Each point is reached from the start by the listed moves, each made 0, 1 or 2 times, or once backwards (-1), plus a little noise. Say if it took an odd or an even number of moves. Then give how often each move was made.

Moves:
(1): [  1 -13  20  -1  17]
(2): [26 13 10 -3  3]
(3): [ 6 -6  2 33  0]
Start: [-31 -33   1  -7  12]
Points:
[-24 -51  23  23  28] => even (1, 0, 1)
[  4 -17  -4  57  -2] => even (-1, 1, 2)
[-60 -52   9 -39  23] => odd (1, -1, -1)
[ 33 -19  26  53  16] => even (0, 2, 2)
[  1 -13  -9  24  -3] => odd (-1, 1, 1)

Moves:
(1): [ 11   5   3  -6  -3   2  21  -7 -12  -3  13  -1  -1]
(2): [ 4 -6 -3  7  0  9 -3 -2  5 -1 -1  0 -8]
(3): [-2  0  8 -7 -7  7 -8  3 11  8  4 10  1]
(4): [ -4  -4 -14   0   1   8  -8  -2   0  15   2  -5   3]
(5): [ 10  -4   8   1   4  -4 -10   6   0  -6   4   7   9]
(6): [  6   6  -1  -3  -6  13  12   1 -13   0  -7  -9  -1]
(7): [-5  6 -3  1  6 -1  4  5  2  3 -1  5 -4]
(8): [ -6   1  10  -2   8  -5  -5  -2  -5  -3   1   0 -10]
(9): [ -8   2   0  -3  -1   5 -10   4  -1  -2   5  -8  -2]
(10): [-13  -7   0  10   6  16   9 -12  -2  -3   4  -4   4]
(11): [ -4  -6  -5 -10  -4   5  -1   6   5  -5  -5   6  -2]
Start: [10 -2  9  5 -4 -5 -6 -4  7  7 -9 -4  4]
Points:
[  4 -27  11  31   8   4 -60  -2  40  26   7  13  42] => odd (-1, 0, 1, 1, 2, -1, 0, -1, 0, 1, -1)
[  1  -9  10 -14 -35  28 -24  -7  37  21  24  -4   0] => even (1, 1, 2, 0, -1, -1, -1, -1, 2, 0, 0)
[  0 -17   1  18  -3  47 -20 -31  -6  40   1 -29   3] => odd (0, 1, 1, 2, 0, 1, -1, 1, 0, 1, -1)
[-10   7 -14  19   9  43  57 -47 -10  51  27 -12   2] => even (2, 0, 1, 2, -1, 0, 2, 0, -1, 2, -1)
[  6 -22  27   1   4  31 -32  13  45   3  26  40  -2] => odd (1, 2, 2, 0, 2, -1, 2, 0, 1, 1, 1)
[ 19  10 -24 -11 -13  35  22   2 -31  11 -23 -36 -42] => odd (1, 2, -1, 1, -1, 2, 1, 1, 1, -1, 1)
